Each row of a before or after table is a point. One or more steps were done to the points. Then noise was added and the rows were shuffled. The steps act on how far a point lies along the listed directions, d1 being the first. What was done? A step turns or swaps two directions, mirrors them in a line or flattens them onto one, adds a multiple of one to another, or multiplies one. Angles are multiples of 10 degrees, from the lower direction toward the higher: turns from -170 to 170, lines from 10 to 170 but not 90. Use the fewest steps. Two steps may share a direction if one is a turn and the other turns, adds or multiplies; they go together, in the order done. Otherwise the lowest direction goes first.

Directions:
(1): [-35  23  60]
(2): [64 23 28]
(3): [-10  66 -31]
Before (8 x 3)
[[-61 -43 -57]
 [ 49  40  -4]
 [ 43  26  32]
 [ -5  17  14]
 [-44 -55  39]
 [-89  32 -61]
 [ 32   2  23]
 [ 23 -14  21]]
After (8 x 3)
[[-45   6 -44]
 [-58 -11  -5]
 [ 66  91   5]
 [-13 -27   3]
 [ 94  10   9]
 [ 29 -33  70]
 [-32 -18  -7]
 [-20  15   8]]
Steps: multiply d2 by -1

Directions:
(1): [-19   9  62 -13 -38  46 -71  -8]
(2): [ 48  -2  22 -54  22 -15 -15  80]
(3): [ 39  -2 -58  -5 -89   3 -13  11]
(4): [ 17  20  46 -36 -33 -72  21 -47]
(5): [ -2 -56  52  44 -39   3  49  36]
(6): [-12  95  11  39 -15  -2  20  40]
Before (8 x 8)
[[  5 -31 -33   1  35  13   6  28]
 [-11 -18 -32   5  17  20   3 -30]
 [ -3  30  23  -4  14 -21  21 -11]
 [  8   2   4  13 -12   1   4   6]
 [  6  30 -39  -9  14   4 -16  15]
 [ -8 -12 -22   7   5  28 -36  25]
 [ 28 -76  42 -79   4 -53  10 -85]
 [ 15  18 -44  24 -14   2   8  22]]
After (8 x 8)
[[-16   2  -8  13  19  26 -31  28]
 [-23   0 -20  12  33  18   9 -24]
 [  6   4   7  15 -10   2   4   8]
 [  0 -19 -25   7  45  13  10  29]
 [-11 -11  95 -48  62 -57  36 -67]
 [  8  30 -34  29  -1   2  16  25]
 [ 20 -12 -11 -22 -23 -21   4 -21]
 [  7  28 -41  -9  13   3 -17  14]]
Steps: mirror d3 and d6 in the line at 50 degrees

Directions:
(1): [ 46  12 -34  34   2  57  60  13 -33  -5 -94  12]
(2): [-34  31 -25 -58  33  45 -15 -14 -64 -38   6 -80]
(3): [-79 -24 -35  13  73 -51 -13  26  16 -22 -60  18]
(4): [ 23  91  42 -36  56 -20   2 -57  12   0 -21  49]
(5): [-12 -17  37 -56  15 -13  24  60 -67  84  -4  24]
(6): [ 41  64 -54  10  21  -7 -45  67  40  53   6 -38]
Before (10 x 12)
[[-17   4  13  -7  12 -29 -50  -4  31   8  35  17]
 [ 21 -35   6  19 -32   9  23   8  -2   9  24  11]
 [-18 -43  -6   8 -12  -6 -16  22  10 -18  12   1]
 [-15  19 -72   4  21 -15 -58  55  24   7   5 -47]
 [-50  -7 -17 -20   9 -13 -22  23  -8  16  39 -22]
 [-74 -95  -8  11   4  -6  -6   1 -10 -39  -7 -28]
 [ 42  19  14  12 -52  36  -4 -61  17 -46  37 -27]
 [ -3  11   7  -5  24 -19  -2  -5  12  -9   1  27]
 [ 19  41  -7  22   2  -6  -4   6  19   2   4   0]
 [ 13 -22 -27  30 -14  12  -8  23  26   2   7  -1]]
After (10 x 12)
[[  8  24  11   5 -17 -16 -15 -18  40  17  49  18]
 [ 24  17  -3 -20  -2  34  -3  10 -17  16  20 -18]
 [  8 -19  -7  -2 -21  36  15  -8 -21 -19  29 -29]
 [-31 -74   8 -11 -29   0  13  56 -49  38   7 -12]
 [-20   9  -2 -14  31 -14  -7  -1   0 -16  -3   9]
 [ 20  11  26 -29 -13  16 -11 -12  -8  -8  31   3]
 [-14  18 -19   6  16  -8  -1  35  -9  13  -3 -14]
 [-31   9   8 -26  23 -18 -51  -4  11   4  33  -2]
 [ 37   9  87 -31 -22  12  18 -67  -8   9  31  34]
 [ 57  69  -6 -18   2 -17 -37  29  24  60  23  13]]
Steps: turn d2 and d5 by 170 degrees; swap d3 and d4

Directions:
(1): [ 35 -27  35 -63 -31   7 -19   9 -55  -8 -24 -46 -49   4  17  -1 -50 -78]
(2): [ -4  90  -7 -39 -27 -52  51   2 -55 -34 -16 -11  32 -11 -44 -34  34  -9]
(3): [ 95  30 -50  18  43  45  33   3  19 -27  33   0  38  -4 -11   0 -46 -43]
(4): [ 14 -26   5   2  37  15   4  47 -74 -28 -15  -3  38 -48  78 -31  -3  61]
(5): [  1  53  60  29  69 -17 -58  12  34 -51 -10   1 -30  -2  27 -33  38 -43]
Before (10 x 18)
[[ -9 -32  37 -62 -40 -33   6  17 -79  16 -40 -39 -13  -2  26 -11   5  21]
 [ 12  37 -46  38  26  14  42   3  32  12  23  10  64 -18  -8  -6  15  42]
 [-19  63  16 -31 -21 -40  22 -13 -13  -9  11 -38 -21   4 -51 -22  27 -21]
 [ 40   4 -78  41  42  23  53 -15  16   0  42  22  94   0 -22  -4 -18  30]
 [ 33  -9 -50  27  28  44  25 -19  15   5  33  19  35   3 -13 -11 -35  23]
 [-10   7 -34  55  19  15  -9  -6  82  39  19  26   6  -3 -14  31  27   8]
 [-56 -19  27 -34 -55 -39 -53  -5 -45   8 -39 -30 -48   2  33 -11   1 -22]
 [ 57 -35 -65  14   7  73  51 -27  45  34  24   8  62  -6 -24  29 -76  16]
 [  0 -38 -82  32 -27  13  31 -17  75  68  57  22  49  40 -51  47 -36  39]
 [  0   5  48 -24   1 -44  -8  -5 -18 -23 -15  -2 -64  18  -4   9   5 -50]]
After (10 x 18)
[[  4 -50  24  12  43  30 -25  24 -16   0  16 -28 -19 -24  56 -13 -13  36]
 [ 18  22 -45  11   6  21  35 -29  12   4  25  15  34   9 -38 -17 -18  16]
 [ 22  27 -50 -23 -25  18  81 -28  -4  16   2   0  71 -14 -55  -2 -36  23]
 [  4  16 -43  44  26  23  26  -5  59  27  28  14  45  -5  -9  11  10  36]
 [-26 -75  43 -43 -51 -16 -27 -15  -4  54 -27 -30 -59  32   7  31  -4  -5]
 [ 22  -5 -70  41  27  17  43 -28  37  19  37  26  72  15 -33   8 -12  21]
 [-52 -26  28 -29 -51 -34 -59  -5 -41  13 -38 -32 -47   4  37  -5  -4 -22]
 [ 21 -19  43 -11  27 -22 -12  19 -40 -37 -14   0 -46  -1  37   0 -11 -27]
 [-27  12 -65  -7 -39 -39  67  20 -39  25  20   8  95  -7 -24  -8  11  93]
 [ -6  61 -35  26  22 -15  34  20   2   2   0  17  51 -34  -8 -16  51  31]]
Steps: turn d2 and d4 by 160 degrees; add 0.5 times d5 to d3

Directions:
(1): [-14  36  -9  25 -17 -30  -2  84  95 -15   8  25 -34 -39 -16 -25  33  21
 -19 -17  23  13 -18 -10  10  11  -9 -57 -25 -10 -13 -57]
(2): [ 10   8 -43  28 -15 -22 -33  -3  -3  34  42 -52  60  13 -48  55 -28 -16
   7   9 -32   0 -20  14  70   9  26 -44 -59   3 -42  -1]
Before (8 x 32)
[[-15  39   2  21 -13 -35 -11  22  26  -4  30  -6   8 -17 -21  11  19   6
   -1  -2  -6  12  -8  -4  25  -1  16 -31 -25  -9 -26 -31]
 [-19  25   9   2 -10   4  15  72  64 -14 -22  35 -62 -29  -3 -45  33  30
   -4 -11  37   9  -3 -19 -17  22  -3 -13  18   4   0 -63]
 [ -6 -47  18 -22  16  31  46 -68 -73   3 -16   6   1  15  35 -12  -3 -25
   10   0   9 -15  22 -28 -25   1 -19  31  39  -8  10  23]
 [  0 -27  19 -35  18  34  24 -23 -38 -23 -44  -1 -35  -9  47 -14   2 -11
   -7  19  -6  -3  23  -9 -50 -20 -43  44  54  10  36   2]
 [ 19 -11 -11  15  -3 -21 -25   7 -12  41   7 -29  20  14 -22  46   0 -12
    6  16 -31   8  -2   5  24  -5  25 -18 -33   0 -23  -4]
 [  3  19 -45  35 -27 -28 -41  54  45  17  59 -30  41  -1 -72  37 -17   0
  -11  -5 -34 -12 -25  -2  77   7  13 -59 -75   6 -56 -34]
 [ -3 -24  17 -26   3  31  -4 -38 -44 -15 -11  19   2  -4  28 -20   7   0
   12 -15  -5  -3  13  -4 -14 -13   5  70   8  18  25  23]
 [ 13 -32  21 -44  22  46  31 -87 -77   1 -29  31  -5  19  47 -10   8  -6
   10   8   2  -5  24 -21 -56  -7   4  68  75   4  24  50]]
After (8 x 32)
[[ 10  -7 -30   5  -7  16 -18 -30 -50  43  18 -55  48  31 -42  49 -39 -16
   26  20 -28  -7  -5  11  52  21  39   4 -21  19 -36   2]
 [  5 -35   9 -34  17  36  18 -45 -65  -9 -35 -22 -10   5  38   9 -16 -21
   -2  26 -21  -6  22  -1 -32 -19 -35  46  47  14  29  18]
 [  8 -26  27 -44  21  43  35 -70 -57  -6 -35  47 -22  11  51 -24  18   0
    5   3  11  -4  26 -28 -70  -5  -2  66  83   1  29  40]
 [-13  38  -1  22 -12 -32 -14  13  16   1  32 -13  16 -12 -23  19  13   3
    1   0 -12  10  -8  -1  31  -1  19 -30 -29  -9 -28 -27]
 [ -5 -22  21 -26   3  31   0 -32 -33 -20 -13  27  -6 -10  33 -26  12   4
    9 -17  -1  -1  13  -7 -20 -14   0  69  11  16  28  19]
 [-13 -41  27 -22  16  29  52 -48 -49  -8 -25  24 -22   4  42 -32  13 -16
    3  -6  23 -11  21 -35 -40   2 -29  29  48 -11  19   9]
 [ -8  32 -27  33 -27 -33 -29  94  90  -6  43   6  -3 -25 -56  -3  10  18
  -23 -18  -8  -6 -22 -16  47   8  -3 -65 -58   1 -40 -61]
 [  4   5   7  13  -2 -25  -9  58  45  12 -14  16 -34 -17  -4  -1  36   7
  -10   0   1  16  -2 -11 -13  -2   6 -26 -12  -6  -8 -38]]
Steps: swap d1 and d2
